Every row gives one point. To make a cloud, some directions were put in groups of two or more. Within a group, all points are equally far from the middle, so they leave a hole (a ring in 2 directions, a hollow ball in 3). The other directions are filled evenly. Then the cloud was stretched, turned, moved and blurred a little. Count the holes, and give their numbers of directions, smallest first.

Cloud, 13 rows:
[[  7 -50]
 [-11  26]
 [ 29 -30]
 [-39 -34]
 [-31  14]
 [ 35  -6]
 [-34 -42]
 [ 33 -23]
 [ 28 -33]
 [ 35  -2]
 [-32 -43]
 [-34  10]
 [-43 -20]]
Holes: 1 (2)

Cloud, 22 rows:
[[  2 -31  35]
 [ 27 -12 -56]
 [  4   8  17]
 [-25  54   1]
 [ 37 -67 -29]
 [  2 -68 -22]
 [-26 -21 -25]
 [  1  19 -35]
 [ 50   2  19]
 [-47  23 -24]
 [  0   7 -42]
 [-10 -20  56]
 [ 31 -48 -12]
 [-25 -18  66]
 [-39   1  -7]
 [ -4  20  47]
 [  8  17   0]
 [-13  46 -15]
 [ 42   3  23]
 [ 47  -9  15]
 [ 41  20   5]
 [ -4  41   8]]
Holes: 0

Cloud, 19 rows:
[[ 12  17  52]
 [  7 -57  19]
 [ 34 -58  20]
 [-44 -32   5]
 [-18  23  36]
 [-48 -10  40]
 [-51 -10  39]
 [-25 -40 -15]
 [  6 -35 -47]
 [-14 -43  17]
 [ 23 -24 -11]
 [ 43   6 -35]
 [-51  10 -27]
 [-35   5  18]
 [ 34 -22  21]
 [-11  -3  26]
 [-47  -5 -19]
 [ 23  38  -5]
 [-28 -10  44]]
Holes: 0

Cloud:
[[-11 -16   3 -54]
 [ 16  -1 -35  35]
 [-58  -3   3  -9]
 [-40  41  42 -19]
 [ -5  -6  10  37]
 [-17  51   7  35]
 [-24 -11  23 -56]
 [ 40  25 -28  14]
 [-38  47  39  -6]
 [ -6 -30 -50   0]
 [-29 -14 -51 -11]
 [-55  16  30 -20]
 [-16  56 -28  24]
 [-13 -23   5  30]
 [  8   8 -19  45]
 [-10 -20   8 -53]
 [-27  40 -40   4]
 [ 32  56  20 -10]
 [ 41  43 -17   7]
 [-41  13 -39  -3]
 [ -4 -24 -48 -22]
 [ -6  -7  32  26]
 [ -9  51  -7  39]
 [-38 -13 -45  -6]
 [-37  32  42 -37]
 [ 19  56 -35  27]
 [-29  24 -47  -8]
 [ 36  35  24  -8]
 [-33   7  32 -53]
 [-35  41 -25  11]
 [ 13 -24  12 -34]]
Holes: 2 (2, 2)

Cloud:
[[ 20 -39 -38 -29 -10  37]
 [ 32  14   0  -6 -70   4]
 [ 61 -38 -37   0  -3   9]
 [ -5   0   0  -9   4 -39]
 [ 27  12  36  -6 -25  36]
 [ 13 -20  36  35  31 -28]
 [-18 -32 -34 -30 -41  36]
 [  9 -57  -2  54  20 -34]
 [ 52 -52 -18  37   5 -13]
 [-31  34   0  -7 -44 -14]
 [ 44  -3  53  -2   0  11]
 [ -7 -80  36 -10   5  49]
 [ 59  -4   9  25  -4 -29]
 [-26  24  75  -1  -7  13]
 [ 16  44  24 -61 -20   2]
 [-15 -42  22 -42 -23  38]
 [  8  39   1 -35 -27  23]
 [-11  29  -2  -3 -39 -32]
 [-29 -46  -8 -38 -37  -1]
 [ 29 -20   6  -9  31  10]
 [ -1  20  79 -41 -20  -4]
 [  3  20 -13   9 -60   6]
 [ 25 -52  31 -16  -2   7]
 [  2  31   7 -24  36   9]
 [ -5  22  45  24 -22  15]
 [-48  33  11 -21  -6  -3]
 [ -3 -58  -5  -7 -10  18]
 [ 13 -50  31  12  26 -15]
 [ 24  46  46 -61 -39  30]
 [ 42 -28 -16 -69  11  30]
 [ 32  21  44  -7  -3  -9]
 [ -4 -74  33  17 -26  -6]
 [  3 -37  39  12  -6   1]
 [ -9 -65  36 -11 -28   6]
 [ 50  24  22 -72  11  28]
 [ 67  21  22  15 -10 -15]
 [ 64 -12 -47 -17 -23 -19]
 [ 31  44  16  -9 -60  -1]
 [ 61  19   8  12 -13   6]
 [ 25  12   1 -26 -16 -33]
 [ -1 -49 -32   4  11 -39]
 [ -3  30  39 -49 -31 -10]
 [ 35 -46   1 -38 -27  11]
 [ 28  19  -7  10  11 -27]
 [ 26  19  53 -16 -29  33]
 [  8 -23  62   4   9 -29]
 [ 34 -17 -16  -3 -49   5]
 [  0 -67  45  11 -16 -10]
 [-33 -13  11  22 -29  33]
 [  3  57  19   9 -34  19]
 [ 48 -18  11  28 -30   7]
 [ 18 -21 -16 -37 -38   9]
 [ 34 -93   3 -22  32 -20]
 [ 29  29  29  40  11 -23]]
Holes: 0

Cloud, 86 rows:
[[ 13  -1 -11  -5 -30  43 -46 -30]
 [ 42  29  11 -22  15  36  20  41]
 [-37 -66 -18   2 -36  30  44  -4]
 [ 34 -13 -46  -9 -45  10  -9  -3]
 [ 19  74 -11  -1 -19  64 -10  33]
 [-45   4 -36  14 -47  36  -3  24]
 [-34 -38 -56 -24 -22  35   3  25]
 [  5 -11 -41 -12  -2  43  61   6]
 [ 25 -57  16  73   0  10   8   8]
 [ -4   9  -9 -25 -11 -25 -18  53]
 [ 31  15   3  44   4  37 -51  52]
 [ 54 -10  -9 -27   9  28  -8 -11]
 [ -4 -41 -46  20  21  36 -20 -18]
 [ 56  35 -17  -1 -25  41 -46  34]
 [ 35 -36 -17  34 -21  55 -16  39]
 [ 38  32  -1   6  21  35 -36  59]
 [-42 -55 -21 -17 -64  19  29   0]
 [-60  -5 -15   9 -12  31 -12  23]
 [ -6  29 -31 -17 -18  72  -7  53]
 [ -1   1 -51 -29 -55  16  52  20]
 [-25  17   5 -28  14  61 -29   8]
 [ 57 -10  45   6   2  -6  -3  27]
 [ 58   9  -1  47 -36  55 -16  36]
 [-29   6  -3 -39  -4 -15   4   7]
 [  9  30   6 -26 -21   1  31 -17]
 [ 61 -32  16  -6 -36 -21  24  42]
 [ -1 -61  -2  61 -15  -6  12 -37]
 [  4 -44 -15  -4  -2  69 -25  11]
 [ 30  36  31 -22  -1  23  10  45]
 [-26 -10   5  52   4  20  23 -36]
 [ 23 -32  10 -22   9 -19   1 -14]
 [-10  -7  16 -25 -55  65 -12  31]
 [  3  -6 -57  29  -4  37  11 -36]
 [ 33 -13   7 -20 -66  33  56 -14]
 [-35  41 -20  21  11  48 -13  -4]
 [  9 -76  21 -14 -29 -15  20  -1]
 [ 25 -11  -7  15  -5 -19  10 -43]
 [ -2  -6 -16   1  24  12  47  12]
 [-13 -28   3  19 -83   2  36  18]
 [ 49  38   8  -5   6   6 -47  35]
 [-31 -41   1 -22 -61  16  25 -27]
 [-29 -21  -8  -4   4 -23 -43  22]
 [-13  28   7 -53  -2  20 -31  23]
 [ 17  55 -16 -22  -9  62   4  51]
 [ 51 -55  26   9 -20  40   5  10]
 [ 36 -38 -39  27 -21  34   9  46]
 [ 41  71  -3 -13 -21  46  12  17]
 [ 13   3 -44 -15   6  39  45  30]
 [ -3 -15  19  79   2  20   6 -25]
 [  7 -42  33 -13 -24  54  22   4]
 [-44  20 -27 -42 -25   4 -12  17]
 [-10 -27  11 -37  -1  17 -45  -3]
 [-50 -38   3   2   5  -7  12  -1]
 [  8  51 -33   5 -19  81 -22   3]
 [ 26 -23 -14 -23 -11 -27  44  29]
 [-24 -19 -43  -4 -11   8 -33  48]
 [-33 -31  29  -8 -51 -13  12  22]
 [ 40 -23 -35   4  -4 -19  19 -10]
 [ 16  20  41  14 -24  41  18  49]
 [-21 -61 -23 -31  -8  -4  30 -16]
 [ 54  37 -11   1 -58  64  17  23]
 [-23  -2 -28  33   5   1  -8 -45]
 [  7  14 -12  -5  -2  -1 -53 -21]
 [  6  48  -7 -11 -56  45 -37  20]
 [ 30  19 -18 -46 -47  55  38  -3]
 [  6  32  10 -13 -32 -18  34  18]
 [ 35 -12 -40  -8 -54  16 -12   0]
 [ 44  -2 -45  40 -10  16   3  42]
 [  6 -13  28  -8 -41 -12  55 -10]
 [ 30 -58  -4   7  -5  62   1   3]
 [ 42 -28  21 -10 -49 -14   5  61]
 [ 19  -1  23  50  26  20 -38  40]
 [ 21 -27   7  50  27  44 -14 -40]
 [ 43 -24 -18 -20 -32  51 -32  13]
 [ -3 -56 -16 -41 -54  16 -15  25]
 [ 28  19   2  56   6  26  49 -15]
 [ 31  -3   0  11 -41 -12  57 -25]
 [ 54 -45   9   6 -35  38  -5 -13]
 [ 46 -24  -3   3  33  43  11 -10]
 [-26  16   1 -54 -16  46 -35  11]
 [ 25   2 -26  57 -52   8  24  31]
 [ -2 -37 -22   5 -43  11  81 -17]
 [-18  27   1   2 -45  15 -46  -4]
 [ 24  46  -2 -30 -49  55   2  59]
 [ -2  15 -39  -9 -35  15 -31 -22]
 [-22   3 -30  -2  27   1 -15  34]]
Holes: 3 (2, 2, 4)

Cloud, 105 rows:
[[ 28  47   0  57 -49  23  -2 -20 -42]
 [-41  17 -30  24 -32 -13  -2  -7 -13]
 [ 28  59   5  -2  16 -15  27 -10  47]
 [ 17  46  25  35  13 -28 -19  23 -48]
 [  6 -32  48   9 -41 -62  20  -4 -42]
 [ 46 -32  19  31 -67  -6 -18 -23  13]
 [ 22  36  27  20 -81 -29   5  25 -52]
 [-15  33 -37  27 -29  37  19  -2  13]
 [  8   0  50  26 -16   6  61 -17  15]
 [-26  -7  33 -44  -4 -40  12  -2 -38]
 [-14 -19  32  26 -57  18  31  56 -16]
 [ 22  34  13 -44 -46 -15  52  21  12]
 [-32 -20  11  11 -17  40  28  44 -65]
 [-22  17 -38  17 -25  43  36 -21  -2]
 [ 40  15  -5  37  -7  79  30  -5 -34]
 [ 29  17  17  31 -68  21  -1 -19  28]
 [ 50  49   4  13  12 -23  22 -24  39]
 [-21 -35  32  13 -25  41  40  21 -63]
 [ 59   9   9  39 -28 -27 -34  -9  41]
 [ 15 -44   8  65  13   6  23  -3 -41]
 [  2  30 -34   1  12  17  70 -27 -12]
 [ -8 -31 -19  41  -3  11   2  74 -30]
 [ 26  51 -13 -44 -29 -41  27  19 -16]
 [ 49  31  14  49 -45 -16   3  -8  39]
 [-21 -39  16  46  15  -9 -23  31 -26]
 [ 12  -1  18 -25 -35 -74  34  -3 -27]
 [ 17  62  41  23  -5  -2 -19   7 -33]
 [ 45  15  23  20 -53  17 -28  50 -40]
 [ 48   0   7  27 -26  20 -49 -12   8]
 [ 29  -9   4 -18 -83  10 -17  33 -19]
 [ 12 -10 -26  21   4 -62 -15   1  36]
 [-21  35 -46   2   7   4  47 -16  22]
 [  4 -16  65 -29 -30 -25  47   4 -12]
 [ -9   9 -14  -7 -13 -50  66  26 -18]
 [-32  -3  17  23 -18  43  -5  30 -17]
 [ 19  -1  20 -38 -14  13  61 -45  16]
 [ 10  39  12  38 -10 -58   6  57  10]
 [  3  38  21  25  44  40  16  14 -14]
 [  7  37  20  59  19 -40   3  40  13]
 [ 23  57 -22 -20  10 -20  32  43   4]
 [ 10  11   2 -20 -22 -18  21 -68 -46]
 [ 17 -18  31  28 -31   7 -36  31  25]
 [ 38  39   6  37 -36  15 -44  43 -16]
 [ 37  23  13  43   7  20  -7  71 -13]
 [ 24 -22  71  34 -26   5  12 -35  -2]
 [  6  14  10  26 -28 -28  51  62   6]
 [-34  -5   2 -21 -14   8  50 -46  23]
 [-30   6 -49  14 -13  12  13  21  28]
 [-35  51  -4  20  -1 -34  18  -5 -16]
 [  5 -22  47  27 -22  52  43  13 -50]
 [-42   2  -9 -22 -23 -13 -13  -6 -42]
 [ 20  12 -58  22   8  -1 -15 -14  -8]
 [ -8  10  63  19   5 -12  12  16  28]
 [-11 -23 -47 -29 -19  -1  59   3 -27]
 [ 18  50  24  33 -50   0  40 -16 -38]
 [ 38  39 -35  11 -66  15  37   5   3]
 [-10 -14  -5   2   2 -31  78  25  -6]
 [ 13 -53  20  -3 -53 -60  22   9   3]
 [ 33 -24 -30  49   4  29  45  25  -1]
 [  2  14 -50   8 -29 -44  -1  57   5]
 [ -4 -47 -14 -34   7 -19  48  18 -17]
 [ 37  23 -31   8 -19 -47 -33  19  29]
 [ 22   8   2  34  47  46   8  27  18]
 [-23 -40  21  -7  -2  31  18  31 -61]
 [-35  -8   4  27   5  10   3 -32 -42]
 [-24 -40  17  31   0 -30  24  68  16]
 [ 17  64  -6 -27 -45  21   3  25 -54]
 [ 14  32 -19  42 -52 -25 -18  68 -10]
 [ -7   3 -42  37 -25  36  21   1  23]
 [ 16 -12  20 -27 -49  -5  55 -27  34]
 [ -7   0  -9  -1 -23 -16  81  33  11]
 [-27  33  11  28  10   8  53 -28  -8]
 [ 28   3 -15  54 -12  75  20   1 -20]
 [ 24  -7  52  53  -9  19  44  -3   6]
 [ 34  59 -18 -30   2   6  -8  12  -6]
 [ -4 -24  36 -31 -29 -31  45 -50 -28]
 [-27 -27 -21  21 -32   5 -13  50 -48]
 [ 19  43  23  73   3 -16 -23  25 -16]
 [ -7  43  40 -32  -6   4   7 -28  -1]
 [-21 -10  34  23 -12   8  72  -2 -35]
 [ -6 -40 -25  -9   6  33  43  29 -51]
 [  1   8   5 -36 -37  17  39 -54  27]
 [ 31  52   0 -44  -7 -27  20  23  -3]
 [-16 -27 -43  12 -30  13  27 -19  23]
 [ 28  47  38  61 -31   9 -16  -8  -5]
 [-13 -33 -38 -35 -14   6  32  23 -43]
 [ 24 -25  21  14  -2  28 -21 -47 -29]
 [ 57  28  21   2 -13  36  22  14 -59]
 [  3 -23   7  16 -12  -2  37  74  30]
 [  4 -29  23  59  34  21   6  21  29]
 [ 31 -16  34 -23  -8 -56  10  20 -13]
 [ 30   0  21  43 -16  11  21  77  -5]
 [-32 -24 -20 -48 -16  -8  68  24  -3]
 [ 34 -19  -1  63 -46  -9 -23 -19 -44]
 [ -1 -26   2 -14  13 -53  -3  -8  46]
 [ 34  35  -2 -43  -5 -15   0  15 -33]
 [-12 -11 -17 -44  15 -28   4   8 -20]
 [ 43 -16  23  50   1 -20  -6 -31 -48]
 [ 37 -29   2  30 -34  32  37  13  32]
 [ -4 -32  20   2  27  20  73  16 -33]
 [ 40 -14  25  10 -55   2 -34  35 -51]
 [  7  12 -60  26  18   2  27   1  31]
 [-33  23   5  15 -45  19  35  48 -54]
 [ -5  14 -17  36  40  39   5  45 -28]
 [ 27 -20   4  13  -3  46 -24 -13  13]]
Holes: 3 (2, 3, 4)

Cloud, 95 rows:
[[ -20   20    7    9  -59   -9  -10  -17    6]
 [  18   24  -21   36   34  -20    1   59   34]
 [  11  -37   15   25   44   50   -2   49  -44]
 [   7  -25  -11    5   49   16  -26   77    3]
 [  25    0   51   -8   14   10    3   67   18]
 [   0    1   43   -6  -10   13   13    7   27]
 [  37   13   19  -10   -1   47  -11   29   35]
 [ -24    6   -3   32   12    3    0  -36   72]
 [  16   74   -6   42   29  -10   -1  -29   30]
 [  58   16   24   -3   58   14  -30  -45  -10]
 [   3    2   11   31    7 -102   11  -30   12]
 [ -25  -17  -35   -2  -25  -44   41    9  -27]
 [  35   50   19   -1   46   -6   11   -3  -34]
 [  28   25   20  -28  -23  -23    3  -48  -17]
 [ -35  -12  -36   18  -27  -65   -7  -32  -21]
 [ -20  -27    1   17  -12   16  -10  -43   40]
 [ -25  -25   63   24   26   -9  -19  -14   27]
 [   6   65  -13   54   13  -17    5  -17   13]
 [ -69    6  -29  -17    1  -55   29   18   -4]
 [  -4   33   -6   43   71  -13  -22  -12   42]
 [ -15   -5   26  -21    0  -24   17   57   19]
 [   7   37   34   31    6  -13  -20   -1  -33]
 [  18   28  -40   19   -1   27   12  -23  -30]
 [  -1   -4   30  -30   47   34  -10   50  -34]
 [  -6   58    9   26    5   12    8   -2   57]
 [  29  -29  -39    3    7   -3   17  -38  -27]
 [  19   26  -17   32   23  -14   43   51   16]
 [  28   30  -30   42  -20  -27  -25   30   31]
 [   7   -7   55   25   -2  -69  -31   29   -2]
 [  -4   19  -34   -4   39  -33  -18   20  -18]
 [  51  -11  -22   12  -31  -22  -49   37  -15]
 [   3   41    9   15    7  -52  -13   39   25]
 [ -24  -70  -11   16  -11  -41  -21   12  -28]
 [ -56  -30   19   47   52  -67   16  -46   55]
 [ -47  -30   37   57   -1  -41   10  -16   19]
 [  18   10   13  -21  -21  -69  -21   10  -13]
 [ -66   21   -9   17   12  -55   19   27   23]
 [ -64  -37    9   -9   13  -83   11  -36   27]
 [  20    0    0   16  -44   -4   23  -39   13]
 [  22   -3  -22   69  -15   -2   38  -42    0]
 [  -8   10  -35   26   36    0   -8  -79   25]
 [  -8   10    8   -5   50  -34  -29   51  -29]
 [ -17   -2   14   15   55   39  -27    7  -33]
 [   3   43   31   10  -26  -22  -31   -8    1]
 [  25  -19  -11  -16   32    8  -12  -62  -48]
 [ -53  -35  -12   -9  -23   45  -18   -6  -19]
 [ -26   49  -19   -3    3    7   32  -17  -24]
 [   8   21   26  -61   39   10  -10  -11   13]
 [  -6  -31  -15  -28  -29  -34    7   -4   43]
 [ -16   36   -4   13   33    7   47    6  -13]
 [  21  -41   24  -66   -2  -49  -57  -22  -27]
 [ -20   39   12    8   23   31  -26   21   21]
 [ -37  -25  -75    3   30  -27   10  -19   17]
 [  33   27   34  -22   -3    3    5    8   23]
 [  43   28  -26   42   41   40   20   -6   29]
 [  23   12   67    3   73   28   -9   22   22]
 [  35   24  -11   54   22   43   13   26  -13]
 [ -11  -21   38  -78   33   -9  -19   -3   -4]
 [  30   34  -31  -35   13  -48   16  -51  -29]
 [ -51  -10   38   46   33   -6    3   10   49]
 [   1   26   16   13   75  -40   32   40    0]
 [  -8   -6   -6   13  -40  -60   33   28   14]
 [  20   46  -14    4  -43  -10  -51  -10    9]
 [ -18  -38  -16    3   12   16  -60   19   41]
 [ -39    3    0   61  -22  -13   19    1   -2]
 [  22    3  -30  -21   60  -14  -15    6  -14]
 [   6   32   -4  -17  -12    2  -69   27   34]
 [  33    4  -15   25  -19  -47  -24   23   -2]
 [ -26   27   -9   24   19  -78   43   21    1]
 [  24  -54  -11    2   11  -21    5  -11   30]
 [  -4  -26  -28   18   18  -63   28  -17  -30]
 [  10  -11   43  -44  -18   17  -29  -19    1]
 [ -19  -29   44   -5   65   25    9   25  -21]
 [   5   31   -3   18  -53   -9  -45   24    8]
 [ -60   -7   30  -11  -23  -50  -26  -12   -4]
 [ -26  -42    7  -25  -10  -29  -15   50  -48]
 [  18  -21  -20  -51   62  -16  -42  -15  -44]
 [ -15   19   35    2   39   20   -4   15  -46]
 [ -40   19  -12   26   71  -52   28   22   33]
 [   1  -88   21  -12    8  -10  -11   20  -43]
 [  -3  -84   17  -27    2   -9  -15   14  -17]
 [ -30  -22   -7  -22   30   11   24   36    8]
 [  34   48  -14   41  -12   10  -33   -3    3]
 [  14   -4   -5   60   60   -6  -17  -54   21]
 [ -53    5  -19   29   53  -64   13   -9  -14]
 [  37   -3   27    3  -21  -21   11   44   18]
 [  33  -10  -16  -14   11   27  -26  -63   -4]
 [  23  -12  -21    2   72    2   15   -5   10]
 [ -11  -49   -1  -14  -53  -19  -67   -1    4]
 [ -22   49   13  -24   15  -67   -7   25   10]
 [ -58  -40   -4  -27  -14   -5  -46   45    0]
 [ -52    6  -32   49   52  -32   21   19   36]
 [  29  -12  -51  -14  -26  -37  -43  -17  -19]
 [ -32  -21  -48   35   39   -2  -11   24   30]
 [  30  -15  -37  -19    8   46  -20  -47    4]]
Holes: 2 (2, 4)
